Rows are points. The window is the flat piece filled in between its corners: a triangle in 3 columns, a solid with four corners in 4, and so on. A path goes straight from each point to the next, and from the last back to the first. List the points from which the path goes on through the window.

Window:
[[ -9 -56  54]
 [-10  75 -24]
 [ 23  56   7]]
Path:
(1): [-3 12 51]
(2): [-63  30  51]
(3): [ 36  32 -37]
(4): [ 35 -36 -10]
(5): [-25 -37  67]
(6): [-26  62   2]
(7): [ 72  60 -29]
(8): [ 38 -24  -2]
(9): [ 5 24 40]
(10): [-4  3 83]
(11): [ -7 -25 -30]
(12): [ 21 -17  21]
Through the window after points: 2, 4, 6, 10

Window:
[[-61  41  -9 -10]
 [ 13  39 -43 -46]
 [ 62 -44  65 -12]
 [ -5 -56  36 -23]]
Path:
(1): [21 -7 33 23]
(2): [ 25 -60  49 -45]
(3): [-30  29  16 -49]
(4): [-11 -40 -51  -6]
(5): [ 38 -23  41   5]
(6): [ 45 -38  62 -53]
(7): [  3  32 -12 -77]
(8): [-54 -20 -18  40]
Through the window after points: 1, 5

Window:
[[ 35  11 -88   5   6 -39  33 -47]
 [-47 -24  14  45 -66  47 -24  35]
 [  7 -35  87  -4 -57  44 -44 -82]
 [ 11 -24  55 -31 -89  -2 -10 -43]
 [ 57  35  25  25  14  20  59  17]
 [-16 -25  12  -8  12 -49  -3  23]
 [ -9  10 -35 -33  -4  10   6  16]
 [-66  -2  -1 -15  -6   6  95 -61]]
Path:
(1): [  0 -72  43 -29 -64  40  34   3]
(2): [ 15  11   6 -11 -46 -27  -8 -49]
(3): [-29  16   3  28 -34 -55  14 -42]
(4): [-16 -56 -18 -35 -10  48  -7  24]
(5): [ 36 -40  25 -40 -52  50   8 -22]
(6): [-19 -12  81  12 -61  -5 -40 -80]
(7): [  0  32   0   1   0 -13  26 -34]
(8): [ 28 -36  11 -27 -40   8  25 -22]
(9): [-11 -27 -14 -25  -8  -8  26   6]
(10): [  6  38   2   2  -6   5 -27   0]
(11): [-27  39  13   5 -68 -39  19 -22]
(12): [  5 -45  -7 -12  20  30  29 -66]
(13): [ 55 -42  -9 -40 -35  31  42  -8]
(14): [  1  12  25  27 -16 -14 -25 -22]
(15): [ -5  62  51  56 -60  31 -16 -27]
(16): [-17 -50  38 -28 -48  10  -5  -4]
Through the window after points: 1, 5, 9, 11

Window (9 x 9):
[[  1   9 -26 -15  18 -26  -4   8 -47]
 [-24  20  14  13 -47  -5 -12  24 -30]
 [-35  63   8  -2   8  10 -50  51  53]
 [-39  20  14 -35 -24  33   2 -19 -53]
 [ 95  18 -40 -78  -2  36  56  51  63]
 [-36 -16  -7  28   9 -21  24 -20 -30]
 [  3 -17  -3   9   2 -17 -38 -15  -1]
 [-23   4  18  22  12  29 -18  17 -47]
 [-46   3 -37  25 -20  13 -36  13 -17]]
Path:
(1): [-15 -13 -19 -64   9 -33   8  39 -32]
(2): [  8  40 -15  29  -5  13 -12  -9   8]
(3): [-18  35   6   8 -18  26  -1  -1 -41]
(4): [-67 -32 -23 -56 -14   2 -34   4  -3]
(5): [ -8 -36  -4 -14  29  11   6  29   7]
(6): [  2  51 -15  -8 -43  -1 -14   7   1]
(7): [ 29  77  27  12  -1 -13   3 -18 -36]
(8): [-65 -35 -17 -24 -38  29 -40  48  -4]
(9): [-19 -10 -15 -44 -15 -18 -19  57  10]
(10): [ 10  47  -2  55  13  30 -10 -12   4]
(11): [ 18  13 -18  -9  -4  24   7  -6   5]
(12): [ 15  -9 -10 -30 -10 -15  14  40 -26]
Through the window after points: 3

Window (12 x 12):
[[-61  40  10   3  47  28   6 -63  68  17 -49 -74]
 [  3 -60  28   7 -54 -25  -1   9  26  40   5   7]
 [ 40  18 -68  46   2   5 -14   5   1 -20   3   0]
 [ 64  53  14 -22   4 -24  16  52   9  19 -29 -46]
 [  9  -2  27 -11  -6   4  22 -26 -22 -39 -13  21]
 [-47  13 -48 -12  93  54 -65 -25  48  59   0  24]
 [-59  39  45  35 -30 -51   0  21  37 -41  -6   9]
 [  9  33 -44  -6   2  35 -16 -13   3 -20  46 -11]
 [-16   9 -43 -25 -17   3 -52 -40   7 -25 -24  -8]
 [ 26  14 -12  -7 -17 -92 -45 -44   6  33  36 -17]
 [ 12  19  16 -19 -73  60  19 -16  14  41 -80  67]
 [ 25 -33  -8  39  13  28 -60 -19  95  15  20   7]]
Path:
(1): [-44 -53 -67 -18  11 -27  37 -14  53  24  36  -8]
(2): [  1  12  25   8 -19  12 -18 -15  23  14 -19 -13]
(3): [  4  65  77  52 -45   2 -17  -9 -30 -17 -75 -31]
(4): [ 19   5 -37 -37  19 -13   6  13  43  12  12  -7]
(5): [ 12 -11 -30 -47 -15 -33  -4 -46  67  30  21   7]
(6): [  9  28   0  31  13  52 -36  18 -44 -12 -54 -26]
(7): [ -3  -2   8  35  18   0 -56  -4 -51  35 -21 -25]
(8): [  0  -3 -15 -31 -44 -15   1 -27  63  -3   0  21]
Through the window after points: 1, 3, 7

Window:
[[-45  -5  25  16   0  -7  -5 -63 -25  15  13 -12  13  -3]
 [-37 -30  -3 -21  -2 -15 -46 -19  10  11  13 -32  28  -7]
 [-28 -15 -13   1  12   3 -20 -11 -22   8   6  27  17 -43]
 [ 47 -14 -21   3   3 -49  70  44  -6  95  -1 -26 -43 -24]
 [ 33  20  49 -16   9 -44 -21  -3 -28  25 -30  12 -24  12]
 [-31  -5  18 -30   8   2   0 -42  29  30  12  28  27  -1]
 [ 47  23  -1   9 -34 -44  24  34 -12  52  39   3 -25   3]
 [ 21  23 -20   5  28 -35 -21 -22 -22  20 -12  15 -11  51]
 [-53  14  -5  18 -21  -5  14  -6  43  16 -19 -12  13 -35]
 [-10 -22  10   3  14  15  -5 -26  23 -16  16  -9 -19 -12]
 [ -8 -41  -9 -10 -32   7  -2 -44  -4 -14 -18   0  38  -6]
 [-35 -41  28  31   9  15 -25 -14  10   7  -3   9  46  12]
 [ -3   8   6 -21 -11   8  -6  11 -37  41 -10   6 -35  36]
 [  6  -6  -3  -5 -13 -90  68  54  -9  52  10  14 -65   6]]
Path:
(1): [ -8 -37   3  21 -38  43  -4 -42  29  60 -13  26  -5   3]
(2): [-42  -5 -15   7  -5 -11  -8 -22  33  42 -14  50   0 -11]
(3): [  0  -1  23   2  -4  -6   7   7 -24 -17   6 -63  14 -22]
(4): [ -9 -12 -13 -17   3   9  13   1  12   9  13  -1  32 -15]
(5): [ -9 -26  14   7 -21 -23 -13 -35 -14  15 -22   5  -2   5]
(6): [ 10 -22  24  22 -12 -40  -7 -56   8  30  18   6 -32  11]
(7): [-36  10  11 -12   8   5  -2  -6 -32  16  -8 -10  20  -6]
(8): [-24   1 -17  -8  17 -22   6  22 -38 -18  28   1  32 -11]
(9): [ -2 -11  13  17  -7 -14  -8 -27  22  51 -23  16 -22   8]
(10): [  7 -27  -3  15   4 -28 -17 -27  -8  37  16  17 -26  20]
(11): [-13  18  22 -37   0   3  34  31 -19   5 -23 -19  29 -25]
(12): [-19  35   4 -23  41 -53 -18  -3 -23 -20   8 -21  24   2]
Through the window after points: 2, 4, 6, 8

Window, 14 rows:
[[ 11 -23  47 -67  19  57  21 -18 -51   0 -22 -10  10   5]
 [ -5  36  35  10  -4  42  -8 -25  -2 -52  -9 -22  -6  20]
 [-35 -14  -3   9   4  15  57 -14  39 -11  17 -45 -13   8]
 [-31 -17  25   1  15  49 -22  16  -7   0   4 -21  10  17]
 [ 26 -14 -22  13 -13  28 -18 -27 -15   6   3 -62 -12   9]
 [-12  -9 -14   7  54  -4 -23 -20 -14  53  -3  15  35  28]
 [ 13 -17  39  16  -8  19  36  53  -5  17 -28   8 -46 -12]
 [-25  31  -8 -34  -6  10  23  16 -12  53 -48  33  -7 -13]
 [  5  -9  28  12 -28 -14 -11  46  20   9 -50  23  23 -13]
 [-41  -7   1   6   8 -19 -10  -2 -21 -21  25 -20  11   5]
 [ -1  17  -6  16  10  18  18  26  28   3  33   8  -5 -22]
 [-31 -24  57  30 -39  40   2 -25  10 -26  14 -11 -36 -19]
 [ -2  20   2 -19 -32   3  22  11  18  22  -9  18  21  58]
 [  2  -5 -95  -9  -6 -17  31  24  20  -3 -25  27 -24   0]]
Path:
(1): [  9  12  34 -54  27  24  -3   8  -6  21 -11  -6 -13 -19]
(2): [ -4   3  34 -16   8   9 -16  28   9   6  10  -2 -21   3]
(3): [ -6 -15  -3  10 -25  31  32 -23 -11 -13 -35  -2  20  -1]
(4): [-18 -11 -29  26 -20  11  43   2 -13 -32  10   9   4 -13]
(5): [ -4   4  53 -16  -7  36 -23  -4  18   5 -14 -36 -30  15]
(6): [ -8   3   9 -15  -2   8 -24  20   6  22 -15  -9 -37  29]
(7): [-27  -7 -13  46   0  25  38 -18   4 -19  12   8  61 -23]
(8): [ -9 -14   6   6 -14  26  22   4 -12  -4 -15   6  14  10]
Through the window after points: 2, 8

Window, 14 rows:
[[-15  -1   3 -52   7   5  46 -23  26 -66 -43 -25  31 -25]
 [ 17  10  16  28 -56  26 -95 -20 -42  11  21  19   2  15]
 [ 32  23 -37  -3   1 -16  31  -3  -4  11 -33   3   9  15]
 [ 26  20   7 -37  19   1 -11   4  41  -9 -11  30 -19  39]
 [ 22  21  20 -29   0 -58  -3  44 -17 -23 -58   7   7  31]
 [-27  62 -15 -31  23 -27   5  25  10 -23 -10  14   6  -6]
 [  1   2   2  20 -27 -58  35 -35  81 -69 -34 -44  35 -43]
 [-24   1 -49 -50 -21 -26  16  16  39 -47 -22 -18   6  24]
 [ 26  12  11  -8 -30   8  15  42  10  -2  28  27  33  21]
 [ 32 -62  21  94 -16  27 -44  31  14   8  14 -37  -7 -46]
 [ -8 -21  46  35 -41 -16  30  -9  43   7 -19 -88 -25 -43]
 [-25 -22  24  66 -17  14 -45 -19 -26  -1  24  26  13  47]
 [ -7 -23  13   7  -8 -14 -76 -23 -16  42  23  11  52  22]
 [-39 -25  13  34 -52  29 -65 -16   7  29 -16  58  25  -2]]
Path:
(1): [  0 -36  25  19  -6 -40 -19 -41  14 -21  28  43 -27 -27]
(2): [-11   6  -1  -1 -28  12 -22  13  13 -10 -18 -16  36  16]
(3): [-22   8 -12  32  -8  16 -42  19  58   6 -16 -32  45   0]
(4): [  6  -9   9   4 -24 -21   5  -5  -2 -24  -6   0  11  -9]
(5): [ -7 -25   4  -9   6 -43   9  24 -15 -26  15  -5 -23  -5]
(6): [ 37  20   7  32 -25  38 -28 -11  60   8 -26 -24  33  10]
(7): [  6  23  13  46  12  34 -68   5  40  14  -5 -50  43 -43]
(8): [  5 -64   2  13 -55 -63  52  -8  -9 -45  -3  35 -27  29]
(9): [ -4 -20   4 -52 -36 -29  -4  16   9 -12  23  57  24 -16]
(10): [  1  22   3  17  -6   9 -10   4   8  -5 -15  -7  16  15]
(11): [-27  22  -5 -13   3  63 -17  38  53 -20 -24 -12  30  28]
(12): [  3   3   0 -11 -25 -32   5 -14  -1 -13  -7   7   9   6]
Through the window after points: 7, 9

Window, 14 rows:
[[ 17  24  40 -24 -25 -24  -5 -79 -12  52 -30 -19   3  45]
 [ -2  17   0 -32 -20  28 -12  50 -24  24  24  -7 -25  12]
 [-41  29  -9   0  17  -5  19   3 -49  42 -46 -16 -14  33]
 [ -6  13  28 -51  15 -42  28 -14  19  28 -43 -13  13  29]
 [ 32  11  35  12  23  43   8  23  -8  22  -5  15 -22 -13]
 [  4   9  10  10 -12 -31  21  10 -28  12  14  -1 -48 -10]
 [ 71  44   1 -15 -25 -31 -68 -86  57 -25 -61 -22  31 -27]
 [-10  -3  -2 -22  -8  24 -13 -11  17  30 -17   4 -63 -29]
 [ 36 -10  18 -36 -18  14 -31 -84  22 -61 -38 -34  35 -46]
 [-27   3 -14 -10 -17  21  59  37 -34  27 -11  56 -33  49]
 [  5   3  32  14   4  -3 -81 -23  15  14  29  41  12 -42]
 [-26 -12  19  32 -21  28  -3  35  18   1   0 -10 -42  21]
 [  7   3  14 -42  27 -23   3 -18 -34   4 -46   1 -38  73]
 [ 10 -43 -22   5  -4   1   7  23 -18  50 -10  -5 -20  20]]
Path:
(1): [  4  34 -24  39  12  -2  17 -45  32  34   1 -15 -42  39]
(2): [ -1   6 -44  14  18  19  34 -30  -2  37  30 -11   9  14]
(3): [  4  12  31 -33  -5 -15 -25  -3 -23  11 -39  10 -24  11]
(4): [ 10 -30  30 -50 -43  12 -19 -29 -25 -48 -95  -8 -11 -38]
(5): [  5  21  -4  13  30  -5   1 -14  18  35  34 -12 -11  50]
(6): [ 14   3 -22  -4   2   2  18   5  -6  27  18  -5 -17  15]
(7): [-27 -23  41 -15 -18   1 -19  -2 -26  27 -77  19 -13  19]
(8): [  0   1  10 -11 -25  -2  -7  22 -24  15 -15   0 -22  16]
(9): [ 15  50  -8 -45  29  48 -14  -2  33  26  47 -17  -8 -11]
(10): [  8  30   0  -1  24   2  -4 -24  13  16   7  -7  -6   5]
(11): [ 10 -30  52  -5 -57  10 -41  -3 -42  30 -31  35 -28   5]
(12): [ 31 -13  41  -9 -49  -6 -11 -16 -24  14 -44  43   3  -2]
(13): [-15  18 -22  -3  31  20  -1  -8   7  10   6 -42 -38   8]
(14): [ -9   9   5  17  25 -12  12  -4   1  30  69 -43 -71  37]
(15): [  8   2  12 -11 -12  10 -18  -2 -17   9 -37  20  -5  -2]
(16): [ 16 -17  56 -52 -20   2 -17   8 -47  26 -39   5  17  -3]
Through the window after points: 4, 6, 8, 16

Window, 14 rows:
[[ 28   9 -32  -4  14  20  -9   7  33 -41 -10 -31  35 -95]
 [ 28   2  32  55 -14 -14 -23 -18 -14  -5 -49  25   4  40]
 [ 40  -7   6 -18  41  13  35   8  14 -44  37 -41  14 -56]
 [-15 -30 -21  12 -24  -5   2 -74  12  31   7 -70  24  -6]
 [-29 -11 -32  -2 -26 -33  23 -36 -49  23 -21 -18  29  51]
 [-18  26  27  17 -54 -31  16 -21  -6   1 -35 -31   2  34]
 [ -1  36  -8  42  -9 -24 -14 -29   8 -23 -10  30 -30  19]
 [ 52  34  -2  23  23 -22 -16 -25  15 -53 -74   1 -38  11]
 [-21 -16 -29  -9 -14 -49 -33  -9  -1  53   7 -62  19  26]
 [-35 -55 -16 -39  -7  14  -2  -8  -8   8  11 -57  -3 -40]
 [ 42  32   1   6 -41   1   1 -27  11   4 -40  30 -16  59]
 [ 57 -29 -18  -5  11 -35  11   2  41 -45  -6  -7  -6 -92]
 [ 35   6 -22  62  -4 -12   3  12  47 -47 -53  11 -22  32]
 [-44 -30   6 -43  -8 -22   0 -39  13  -1   7 -30  49  20]]
Path:
(1): [ -3  -1 -11 -11   7 -12   0  -8  29  -4 -19 -21   1 -30]
(2): [  5  10 -22  -2  45 -20  27 -43  16  48  -4   2  42 -22]
(3): [ 10  -7  -3  25 -35 -19 -11 -11  10 -27 -30 -30 -12  20]
(4): [ 34 -10  -5  29 -28  13 -29   6 -11 -54  -2 -31  -4  -1]
(5): [ 10  19  12   0  32 -34  27 -34  22  10 -33   7   2   1]
(6): [ 18 -11 -17  18  15  -6  15 -25  27   6 -19  -1  -2  -2]
(7): [ 14   6  -2 -11 -51 -18 -32  23  -9 -59 -16 -71  29 -20]
(8): [ 29 -18 -21   6 -13   6 -12 -25   9 -36   6 -41  14  -3]
(9): [ -2   7  17  -4  27 -15  42 -14  15  21  -2 -20   7 -40]
(10): [  3   4   1  13  10 -11  15  -6  17 -13 -21  10   1 -11]
(11): [ 33  -5 -18  -1 -36 -13 -50 -23 -19 -34 -26 -45  -2  33]
(12): [  4  44  -9  19 -33  -7 -33  -4   1 -83  -1   6  -4  42]
(13): [ 21 -39 -20  13  10 -20  20 -30  30  55 -47 -26   4 -42]
(14): [ 27   6  -5  19   8  -9  10   1  34   2 -38  -4 -19 -38]
(15): [ 11  13 -14  -9  -9  -7 -18 -30  -3 -53 -16 -32  29   2]
(16): [ 53 -22 -26  14 -27 -31  16 -48 -29 -51   8 -28   6  30]
Through the window after points: 2, 4, 8, 14
